Each row is a point. The points of each table are mixes of a few directions, plus a little noise. Count the directions of each table, and those that both share. Where both have some left over, give the other angles between the two spaces (their principal angles), to ten degrees, smallest first.
In the rows, 128 means zero.

First (6 x 2):
[[128 131]
 [121 176]
 [133  91]
 [118 197]
 [132 100]
 [136  74]]
Second (5 x 2):
[[167 141]
 [163 139]
 [137 131]
 [126 127]
 [ 48 102]]
Directions: first 1, second 1, shared 0; angles 80

First (7 x 6):
[[116 127 148 139 127 104]
 [135 146 111  74 120 102]
 [128 132 169 162 144 208]
 [123 129 165 129 132 199]
 [117  77  77 123  99  76]
 [136  94  75 134 116 132]
 [140 191 151 135 157  74]]
Second (8 x 6):
[[115 127 119 110 135 134]
 [103 124 106  93 140 142]
 [154 117 131 159 110 123]
 [112  81  57  93 119 163]
 [ 99 197 195 107 170 102]
 [151  70  71 144  94 151]
 [150 131 146 159 117 116]
 [141 177 198 159 139  93]]
Directions: first 4, second 2, shared 1; angles 50

First (9 x 11):
[[202 151 128 118 184  95 106 104  97 184  30]
 [ 92 104  76  99 109 152 154 135 127 151 122]
 [169 140 168 173 152 119 114 114 114  96 146]
 [164 148 137 115 154 101 109 121 121 161  70]
 [109 131 114  95 118 120 125 138 141 154 103]
 [186 125 161 206 162 141 129 102  92  75 170]
 [ 57 116 108  92  81 140 140 156 163 126 159]
 [113 130 155 148 112 131 125 135 143  90 176]
 [ 60 106 103 108  82 153 149 149 154 115 175]]
Second (8 x 11):
[[172 117 134 143 152 162 126 109 159 116 145]
 [ 93  96 116 133 142  81 114 199 105 103  88]
 [157 163 142 123 109 191 139  45 164 177 178]
 [102  73 118 152 145  62 176 164 163  96  79]
 [114 132 126 122 128 145  86 152 108 149 134]
 [137 135 130 126 118  94 178 107 128  98 114]
 [ 81 146 120 107 114 148  49 175  76 177 136]
 [169 163 138 118 117 141 159  73 124 111 150]]
Directions: first 3, second 4, shared 0; angles 40, 80, 90

First (11 x 20):
[[ 86 108 124 120 171 154 117 147 138 143 143 148 121 147 124 141 103  97
  105 152]
 [ 87 109 124 121 170 153 117 146 137 143 142 147 121 146 123 141 104  98
  106 151]
 [136 132 129 130 120 123 130 124 127 125 125 124 129 125 129 125 133 134
  133 123]
 [199 160 135 141  57  85 146  97 112 103 103  95 141  98 135 106 168 178
  166  89]
 [100 115 125 123 157 146 121 141 135 138 138 141 123 141 125 137 112 108
  113 144]
 [ 80 106 123 119 178 157 115 149 138 145 145 151 119 149 123 143 100  93
  101 155]
 [100 115 125 123 157 145 120 141 135 138 139 142 123 141 125 137 111 108
  112 143]
 [195 159 135 139  60  88 146  98 113 104 104  97 141  99 135 107 167 176
  164  90]
 [200 161 135 141  54  85 147  96 112 102 103  94 141  97 135 106 170 180
  168  88]
 [ 72 102 123 118 185 162 113 153 141 148 147 155 117 152 122 145  95  88
   97 159]
 [154 140 131 133 100 112 135 116 122 118 119 115 133 116 131 119 143 147
  142 114]]
Second (10 x 20):
[[122 139 139 127 119 130 125 130 135 123 143 117 129 139 123 123 134 128
  127 137]
 [137 115 117 130 138 123 131 125 121 135 109 140 129 114 136 134 120 127
  128 119]
 [143 103 107 131 148 123 135 124 114 141  94 152 129 103 140 139 113 127
  131 111]
 [141 106 110 131 143 124 135 124 117 137  99 149 130 107 137 136 116 127
  132 113]
 [145  95  99 133 154 121 137 123 109 145  82 160 130  96 144 142 108 126
  131 103]
 [151  90  94 132 157 119 138 121 106 148  75 165 130  91 147 146 104 127
  132  99]
 [108 162 159 124 102 136 118 134 148 111 175  95 127 165 112 112 149 128
  123 153]
 [ 77 217 205 116  60 148 103 146 179  85 249  44 125 217  85  88 181 130
  118 194]
 [115 153 149 125 110 133 123 134 142 117 162 106 126 152 116 117 144 128
  126 146]
 [145 100 103 132 149 122 135 122 111 142  90 156 129  99 143 141 110 128
  131 107]]
Directions: first 1, second 1, shared 0; angles 90
